Each row of a before or after table is a point. One or more steps were done to the points. Then noise was added and the rows were shuffled. The steps act on columns, c1 being the first. Name the steps. A step turns or swaps two columns, mirrors them in a line or flattens them onto one, adds a multiple of one to another, or multiplies or shifts one. Angles are multiples of 10 degrees, from the lower column toward the higher: turns from -170 to 170, lines from 10 to 170 but not 90. Use the fewest steps. Two steps may share a column if one is a turn and the other turns, adds or multiplies; they go together, in the order done. Otherwise the lowest column goes first.
In the rows, zero is written as 128.

Before (14 x 3):
[[148 174  71]
 [104 139 153]
 [148 107 146]
 [ 79  62 124]
 [106  98  91]
 [122  94 159]
 [ 49 129  93]
 [154  76 124]
 [127 136 164]
 [137 107 143]
 [148  88 141]
 [ 98  83 167]
 [152 161  52]
 [ 22 175  88]]
After (14 x 3):
[[166 117 126]
 [119  49 154]
 [ 93 155  66]
 [142  86 177]
 [112 137 161]
 [154 119 135]
 [ 50  87 140]
 [165  98 134]
 [155 104 157]
 [109  83 110]
 [108 150  44]
 [ 12 118 147]
 [175  93 119]
 [142 141 161]]
Steps: turn c1 and c3 by -30 degrees; turn c1 and c2 by 30 degrees

Before, 9 rows:
[[137 132  93  93 111 103  95 153]
 [ 58 131 138 125 130 168 123  57]
 [116 109 110 107 142 145 131 145]
 [139 158 117 133 133 143  98 171]
 [145 134 176 140 116 181 126  93]
 [115 104 140 150 131 176  91  92]
 [174 148 113 109 161 137  97 140]
 [136 134 133  98 152  83  88 179]
 [141 137 133 160 140  82 123 124]]
After:
[[ 97 119 104 132  91 147  35 162]
 [152 116 172 151 153 174 122 160]
 [162 146 153 117 152 170  16 136]
 [123 128 152 106 101  87 114 142]
 [119 148 102 133 124 152 138 105]
 [226 120 129 137 139 167 115 102]
 [ 81 136 113 155  87  97   8 110]
 [102 118  79 132 133 100  29 124]
 [ 87  98 120 118 117 145  37 115]]
Steps: turn c1 and c8 by 120 degrees; turn c5 and c6 by 20 degrees; turn c2 and c5 by -160 degrees; mirror c3 and c4 in the line at 20 degrees; multiply c7 by 3

Before, 14 rows:
[[127 154 111 180 155 142 121 123 132  99 181 146 121 113]
 [207 164 139 172 148 153 193  87  78  96 122   9 127  78]
 [145  95 121 155 115 145 107 142 143 124 123 136 139 124]
 [121 164 103 132  72 163 173  87 115 148 126 152  86 117]
 [131 166 111 175 145 135 136 249 126 104 127 174 130 102]
 [121 157 112 182 144 179 123  83 137 133 108 146 102 100]
 [126  95 107 119 136 182 125 117  98  99 130 180 147 101]
 [107 162 167 155 152 133 111 150 106  96 135 166 127 115]
 [144  52 144 150 137 149 174  99 109 151 129 178 145 100]
 [104  18 121 164 120 157 163 204 119  88 115 147 123 107]
 [118 167 100 176 158 140 150  95 104 137 122  62 150 111]
 [133 138 120 167 137 129 150 106 132  84 114 177 146 125]
 [117 163 122 110 147 135 136  87 156 116 134 169 113  82]
 [117 163 101 162  58 136 111  82 123 101 144 159 125  24]]
After:
[[119 161  98 123 197 138 140  79 126 108 115 158 110  27]
 [143  57 149 119 130 176  89  93 151 154 156 178 145  98]
 [100  16 128 206 138 183 119 141 138  92 153 156 158 107]
 [116 154 112 148 111 232 149  53 128 137 132 143 108 100]
 [124 168 114 119 109 157 117  77 165 138 140  52 151 116]
 [128 165 113 234 113 143 129 168 143 103 129 176 193 101]
 [138 141 125 123 113 133 123  78 135  91 150 178 150 123]
 [121 165 111  93 102 148 117 106 116 116 129 165  90  80]
 [125  94 118 106 134 231 129 128 167 103 122 184 133  96]
 [121 165 106 117 180 194 104  98 130 151 151 157  76 114]
 [128 154 108 154 110 153  89  85 140  96 107 145 138 121]
 [208 160 153 122 123 179  92  66 182  93 171  12 129  83]
 [106 165 175 161 118 138 129 125 143  91 120 170 146 123]
 [143  95 121 146 136 162 147 112 113 128 121 135 142 124]]
Steps: turn c5 and c9 by 160 degrees; turn c3 and c9 by -20 degrees; turn c4 and c8 by -50 degrees; turn c4 and c13 by 30 degrees; multiply c6 by 2; turn c7 and c11 by 130 degrees; multiply c11 by 0.7

Before (10 x 24):
[[109 132 131 104 127 119 141 115 139 167  91 139 156 142 119 108 129 142
  140 139 138 100 114 135]
 [119 151 183 151  87 147 107 121 120 108  86 134 128 125 120 137 117 101
  146 158 141 124 110 121]
 [119 129 110 104 134 134 132 137 153 118  96  72 138  75 108 108 130 100
  104 149 140 133 175 133]
 [118 116  98 140 125 141 182 142  80  89 110  99 123 116  96 110 136 123
  115 141 128 110 128 139]
 [112 121 139 130 127 154 128 149  90 130 249  90 234 144 109 123 152 138
  140 144 144 126 117 141]
 [116 150 107 149  92 127 109 130 156  92  88 138 135 139 102 110 137 160
  134 161 127  99 178 143]
 [131 153 102 146 133 151 121 139 136  91 111 135 139 142 169 117 123 104
  135 140 144 112 123 121]
 [110 137 166 149 128 135 142 158 145 106 105 135 135 141 114 147 118 105
  145 161 134 113 140 108]
 [119 147 103 142 115 143 107 118  99 172 159 127 148 142 144 107 113 106
  129 162 141 156 125 143]
 [138 113  98 151 117 157 106 123 135  89 166 138 130 116 135 117 122  99
  126 153 106 160 120 142]]
After, 10 rows:
[[149 125 141 151 138 167 107 123 120 109  86 135 120 125 119 124 118 146
  146 159 101 125 110 121]
 [198 138 134 130 133 175 128 143  90 130 250  90 167 145 109 112 153  56
  139 145 129 127 118 142]
 [131 125 110 140 112 160 183 138  80  90 109  99 118 115  96 116 135 133
  116 141 146 110 128 138]
 [145 119 129 104 130 139 140 118 139 167  91 140 125 142 119 107 130  95
  139 139 131 100 113 135]
 [154 135 150 149 148 156 142 151 146 105 105 135 115 141 115 137 118 136
  146 162 108 114 140 108]
 [149 113 115 145 119 171 121 137 137  90 111 135 136 141 169 109 123 142
  136 140 108 113 123 121]
 [143 121 104 151 109 175 105 125 134  89 167 137 138 115 136 138 122 152
  126 154 154 160 119 142]
 [159 112 108 142 110 164 106 121  98 171 159 126 129 142 144 105 113 131
  129 162 118 155 126 143]
 [117 103  98 150 103 147 109 130 155  91  89 139 123 140 102 117 137  95
  132 160 120  99 178 143]
 [156 122 119 105 122 155 133 133 154 118  95  71 125  75 107 106 130 140
  103 149 131 133 175 132]]
Steps: turn c1 and c13 by 60 degrees; turn c1 and c18 by 140 degrees; turn c16 and c21 by 50 degrees; turn c2 and c21 by -130 degrees; flatten c3 and c5 onto the line at 40 degrees; shift c6 by 20; multiply c8 by 0.7

Before:
[[135  89 164  96 142 103 181 153 116 106 153 176 155  89 176 125 155 143
  135 165 201 143 184 129 144 185 125 106 134 110  63 137 155 110  83 104
  143 123  88  79  77  60  92 146 120  53  81 147 168 109 137 186 163  70
  154 165  65  91  89 124 159 177 150 155]
 [141 125 104  74 222 107  91 124 181 181 193 101  96 156 136 155 169  99
  141  89 176 113 210 106 145 125 139 187 103 170 122 172 107  81 148  85
  111  65 155 106 167  64 115 156 153 156  71 175 113 146  24  52 135 173
  124  95 165 147 115 149 123 141  81 117]
 [ 93 144 147 129 207  56 149 141 176 175 129 154 123  72 174  96 162  91
  142 180 184 125 206 121 137 122 110 145  89 160 121 204 147 130 151 173
  104 157  80 115 170 100 148  97  35 151 234 147 236 191 137  63 129 216
  149 119 159 112  92 146 138  91  45  85]
 [122 148 113 165 204  99 110 127 113  98 111 170 116  99 128 155 133 114
  126 140  83 178 151 143 125 218 124 115 145 115 110 100  57 118 176 148
   66  85 123 156 135  84 112 150 154 124 157 131 219  99  83  97 118 133
  165 142  99 125  64 149 112 110  88 198]
 [107  76 146 102 161 135 175 193 113 169 104 184 105 154 153  87 106 151
   94  96 139 171 115 182 111 116 175 114 144 113 132 121 158  41 107 118
   98  84 186 136 135 115 122 138 140 114 122 148  63 100 194 165 132  70
  113 126 249 100 124 131 133 105 119 107]
 [170 163 188  95 130  52  91 107 160 152  73 177  50  73  91 127  86  74
   70 188 151 128  94 143  83 133  79 168  93 155 134 164 138 118  83 158
  125  54 148 155  87 193 109 152 199 145 136 131 156 157 208  86  80 196
  129 141 147 109 126  45 131 206 114 162]
 [ 95  99 154 112 128 120 153 126 100 178 156 160 133 104 106  72 147  65
  150 113 104 202  62 164 122 117  77 122 149  67  99 101 162  20 182 145
   72 131 115  28  81 127 156 122  92  98 112  98 138 128 141 130 110  95
   92  85 168  61 159 166 129 149 128 123]
 [153 128 101  87 166 114 180 119 170 166 115 182 177 135 128  92 123 188
  142 120 144 225 112 194 193 134 131 108  68 162 118 162 139 103 135 169
  110 114 133 111 178  85  75  98 167 117  62 123 151 206 128  88 175 127
  143 163 160 174  63 122  97  62 109  89]
 [130 142 113  94 199 137 137 129 146 164 125  86  97  97  92 120 161 122
   41  84 155 142 102 114 135 128 105 103 134  58  62 136 122 160 155 235
  136 145 117  73 134 165 115 186 143 160 120 157 157 125 150  98 124  88
   87 116 151  49 104 109 179 163 153  86]
 [ 79  89  83  86 161  72  86 138 100 167  44 125 141 150 192 106 123  58
   69  96 149  80 176 160  86 137  61 143 173 147 142 148 125 200 136  57
  102  57  73  27 133  81 194 138 107 225  91 103 124 129 123 124 156 118
  137 113 162 169 107  91 108  80 142 124]
 [ 67  31 219  97 162 136  85  76 102 154 128 159 124 145 115 156  49 189
  159  70 143 120  85  99 177  96 119 125  85 131 121 147 174 199  89 136
  123 199 196  79 109  18 151 141 108  88 224 138 106 146 156 167 109 118
  133 147 207 177 161 127  52 145  65 178]
 [116  89 136 101 101  95 117  54 158 160 154  94 141  26 142 175 121  45
  169  67 169 138 120 150 166 159 175  28 127 136 145 203  71  97 110 164
   20 192 114 160  89 118  94 149 108 106 141 203  81 102 129  67  64 196
  195 103  77 104  74 147 156 146 142  65]
 [ 57 216 174 139 172 143 102 143 113 185 205  82 105 183 113 143 119 106
  172  71 187 129 147 175 199 172  88 139 173 171 104 203 124 197 152  99
   98 166 150  28 109  97  87 168 106 151  81 145 138 133 137 148  62 186
   79 119 157  95  81 146 140 131  90 132]
 [115 115 132 141 154  86 141 121 152 103  95 101  99 138 162 181  83  87
  161 137 164  75 139 161 167 112  71 105 115 138  93 165 141 154 118 116
  160 146  83 116 113 178 169 117 154  77  47 111 221 141 150 122 157 169
  106 140 141 139 102 106 142  85 147 124]]
After (14 x 64):
[[130 143 114  93 199 135 136 128 147 166 125  84  96  96  93 163 125 120
   43  82 113 143 102 113 135 129  98 124 152  58  57 137 124 159 153 220
  135 145 118  70 137 164 112 187 143 161 121 155 157 123 149  95 126  89
   89 117 151  53 103 108 179 190 151  87]
 [141 126 102  76 221 106  95 125 179 182 196 101  96 153 137 148 109  98
  140  88  76 111 210 107 147 127 121 124  64 171 123 173 106  82 148  87
  114  62 153 104 167  68 117 155 152 159  73 177 111 143  25  54 139 171
  122  97 167 143 115 150 124 122  78 116]
 [ 77  89  79  86 161  71  87 141 101 168  44 126 142 150 191 134 139  57
   66  96 133  78 176 164  84 137  56 177 126 150 144 148 124 199 135  75
  102  56  72  27 131  78 195 140 105 228  94 105 122 130 120 125 156 116
  135 111 165 172 106  91 110  73 141 121]
 [114 114 129 140 151  85 146 124 153 103  95  99 102 135 166  61 118  86
  162 136 116  75 142 161 168 113  61 109 146 137  95 165 144 156 118 127
  162 149  83 115 110 182 167 119 157  75  48 112 222 142 150 120 157 167
  107 139 143 139 103 103 144  98 147 124]
 [115  91 135 101 102  96 120  54 155 158 150  97 139  22 141  98 113  44
  169  65  71 139 120 150 164 158 160  92 222 133 147 204  70 101 111 158
   19 192 118 158  88 117  94 146 111 105 137 204  82 102 129  68  61 195
  198 100  77 100  70 148 155 153 142  67]
 [ 58 217 179 136 171 144 100 141 113 186 206  84 106 179 114 114 125 107
  172  69  83 128 148 175 198 171  71 171 133 169 105 203 122 197 153 101
   98 164 148  28 109  98  86 169 103 151  81 144 139 133 137 149  61 188
   79 118 156  94  80 144 141 121  85 133]
 [154 123 100  88 166 113 180 119 172 170 116 183 179 135 126 144 142 188
  141 119 110 226 110 194 194 135 123  63 126 156 117 161 142 102 133 182
  112 116 135 112 175  88  79  96 167 119  63 123 151 209 128  90 176 127
  142 158 160 172  62 123  95  96 108  89]
 [ 93 102 156 114 125 119 151 125 102 177 156 158 133 104 105 173 143  62
  150 113 166 202  61 166 121 116  87 145 141  66  99  99 164  21 183 140
   71 131 114  27  82 126 158 123  91  98 115  97 137 127 139 130 113  96
   91  86 165  61 160 166 130 149 129 123]
 [ 64  28 219  96 162 134  84  76 102 154 126 159 125 144 114  43 131 189
  160  68 118 116  88 100 178  96 114  88 115 129 121 146 175 198  89 133
  127 199 195  78 108  18 150 140 111  88 228 139 104 147 155 165 111 117
  134 146 206 176 161 128  52 141  64 178]
 [107  76 146 101 161 135 176 190 109 167 107 186 102 155 154 129 146 152
   96 100  98 173 115 182 108 119 166 139 147 111 130 120 156  41 106 128
   98  86 184 135 132 116 125 139 140 114 122 149  63  98 195 162 132  70
  110 125 247 105 120 131 133 108 118 107]
 [173 166 187  98 133  52  92 102 157 150  69 176  46  71  94  91 137  75
   70 190 122 130  92 142  81 130  75 108  78 154 135 161 137 116  83 136
  125  50 145 156  88 190 106 154 200 143 136 129 153 158 208  84  79 196
  130 142 146 112 124  45 131 191 116 164]
 [139  88 163  98 140 107 183 153 115 106 154 178 155  89 173 154 123 141
  136 164  59 146 182 129 143 185 101 120 148 110  65 138 157 107  85  95
  141 123  90  81  77  59  92 144 118  51  79 148 164 109 138 185 163  70
  153 165  64  91  90 126 157 153 150 155]
 [122 148 113 162 204  97 110 128 114 100 110 169 115 100 129 119 118 117
  126 142 171 177 153 143 126 218 138 140 151 115 111 101  54 117 176 153
   65  82 126 159 136  86 112 150 149 127 156 127 223  99  85  96 117 131
  164 144  99 122  64 147 112 124  87 198]
 [ 92 143 148 130 206  57 147 139 176 176 133 153 124  72 174 173 130  91
  142 180  83 127 206 122 139 121  91  96  94 161 123 206 150 128 152 179
  103 158  77 114 170 101 150  99  36 147 231 148 234 191 137  64 128 218
  149 119 157 112  93 143 141 119  44  84]]
Steps: turn c16 and c17 by -120 degrees; multiply c17 by 0.4; mirror c21 and c27 in the line at 100 degrees; turn c28 and c29 by -70 degrees; multiply c62 by 0.7; turn c36 and c62 by 20 degrees

Before:
[[159 124 129 140 174 112 102 158 103 157 140 139 158  98 118 152 146 139
  119 128 118 117 111 120 139 158 100 144 115 143  33 107  94 163 130 134
   95 113 207 137 127  94 222 115 101 150 138 131 132 144 143 116 123 129
   98 129 132 131 143 147 184 134 112 121]
 [140 123 124  90 121 184 105 127 157 157 132 132 136 106 111 156 143  77
  140 139 108 152 128  98  35 147 146  91 121 141 144 125 150 149 106 142
   91 110 108 125 113 150 183 118 106 110 197 152 148 120 178  99 113 112
  138 115 125 115 124 153 155 128 178 123]
 [171  92 165 143 121 141 129 166 131 104 123 136 145 145 130  81 117  91
  142 130 128 133 131  98 145 152 155  97  64 155 140 158 116 147 124  63
   97 147 109  94 156 108 159 118 124 106 150 143 136 132 164 100 215 112
   95 104 146 130 151 151 150 124 115 102]
 [ 80 134 107 136 118 114 119 131 147 147 125 116 140 134 139 149 143  94
  128 208 175 145  99 110 164 142 145 135 119 147 141 143 103 105 141 127
  107 111 131  73 142  91 132 117 135 109 136 150 142 137 140 153 116 129
  154 103 132 166 139 131 162 138 168 128]
 [ 76  61 120 141 113 165 136 122 159 144 113 168 154 121 149 134 149 130
  138 144 183 149 145 102 177 163 156 145  86  40 153 158 132 102 112  72
  127 102 128 133 122 128 102 144 144 141 127 154 127  77 122 114 183 247
  141 102 149 109 162 113 149 117 141  90]
 [192 131 107  88 118 123 104 125  91  73 146  99 131 136 131 124 121 156
  141 122 141 137 109 218 137 161 144 102 113 144 123 117 111 168 141 123
  224  96 144  86 146 191 118 129 115 150 132  97 191 120 134 122 150 110
  143 186 156 108   7 123 158 143 163  97]
 [196 146 121 126 197 128 124 129 162 158 112 112 150 193 173 125  79 131
   95 124 136 115 121  90 174  95 110 136 117 111  97 143 175  62 142 100
  127 107 102 104 116  85 138 183 123 122 140 147 140  44 133 102 154 115
  147 103 141 122 167 153 111 131 142 122]
 [140 119 134 115 220 155 129 121  92  67 130  99 137 175 121 156 140 134
  129 152 179 121 102 101 135 136 135 132 115 158 141 159 112 139 132 153
  168 103 102 129 135  85 119 161 106 107 128 142 141 122 146 134 117 111
  126 107 130 133  96 151 154 145 124  97]
 [197 127 110  48 120 157 145 133 114 131 114  97 145  95 121 147 146 119
  141 140 183 129 155  91 167 127  57 143 123 122 144 150 136 100 136 142
  119 138 148 137 145  88 122 118 125 120 157 122 132 125 121 133 170 108
  153 124 111 106 182 101 104 114 110  90]
 [194 146 170 123 108 125 126 135  62 144 126 149 114 123 125 132 145 151
  147 127 161 155 141 165  95 165 129 128  73 113 115 133 104 164 131 142
   94 173 105 127 156 125 103 111 148 138 132  99 147 117 122 101 114 149
  157 118 142 163 166 100 183 129 124 180]]
After, 10 rows:
[[ 73 126 129 142 173 114 105 158 103 155 140 141 154  99 117 153 148 139
  120 126 120 110 111 118 134 162 101 119 117 145  32 106  94 165 131 136
   93 117 193 135 131  94 224 113 101 151 135 128 134 146 142 115 122  98
   99 130 133 126 139 147 182 133 111 121]
 [177  62 119 140 115 165 137 125 158 144 113 168 154 121 150 136 148 135
  136 124 181 142 149 101 179 163 158 103  87  40 151 157 130 101 110  71
  129 109 145 134 113 129 100 140 142 141 126 153 128  78 118 119 187 219
  138 100 148 141 164 113 151 117 141  88]
 [ 56 128 111  48 119 160 145 133 111 132 113  97 143  94 118 146 145 122
  140 120 185 123 154  90 167 126  59 115 120 123 144 150 138  99 137 144
  116 138 123 136  99  84 122 119 125 119 155 124 134 128 121 133 171  77
  151 120 111 124 184 102 107 116 114  92]
 [172 138 111 137 118 114 120 132 150 149 130 115 140 136 140 149 142  96
  127 191 174 144 101 109 163 141 142 116 117 151 144 143 103 105 144 127
  105 110 144  74 153  95 132 119 136 110 137 151 141 137 139 150 118  97
  153 102 137 100 139 132 166 138 170 130]
 [ 76 143 122 125 192 128 126 130 164 161 110 110 150 193 174 128  82 130
   94 102 133 111 121  88 176  95 108 126 118 110  96 143 174  63 141 101
  130 110  80 108 128  85 137 181 123 121 140 146 140  42 138 104 155  84
  147 102 139 143 170 154 112 134 142 123]
 [124 124 125  90 123 182 108 125 159 159 136 129 137 107 110 154 138  77
  141 187 107 165 129  98  34 149 151 152 119 138 146 123 151 148 103 138
   89 113 103 124 123 150 183 117 107 110 197 152 146 120 179 100 116  84
  140 115 124 148 122 149 154 131 176 123]
 [ 70 142 171 120 108 127 124 135  62 142 127 147 118 121 122 132 143 151
  149 144 160 151 141 166  95 168 131 123  74 115 116 131 104 167 133 140
   99 175  84 130 144 123 103 112 145 135 133 103 147 119 122 101 114 116
  159 119 142  87 165  95 183 130 125 180]
 [ 94  93 167 146 121 144 130 163 126 103 122 136 142 148 129  83 119  94
  144 122 128 143 130  98 145 151 154 153  65 159 142 158 117 145 123  62
   97 147  97  95 118 107 160 119 122 107 152 140 135 132 164 100 217  79
   95 106 143 102 153 151 151 125 116 101]
 [125 119 135 116 216 156 130 120  93  67 132 100 136 172 121 156 137 132
  129 148 177 120 100 102 134 135 132 128 113 160 138 160 112 138 130 152
  166 107 101 129 130  87 123 159 107 109 127 144 142 125 145 133 117  82
  126 110 131 119  97 148 157 147 127  92]
 [ 63 128 107  84 119 127 105 126  93  72 147 100 132 136 128 124 119 157
  144 119 142 144 106 217 138 163 145 149 113 143 126 119 114 168 141 122
  224  98 119  86 104 192 118 127 115 147 134  98 190 123 131 120 150  82
  139 186 156 123   9 120 158 145 167  98]]
Steps: mirror c1 and c39 in the line at 100 degrees; add -0.5 times c25 to c20; mirror c22 and c28 in the line at 170 degrees; turn c41 and c58 by -120 degrees; shift c54 by -30
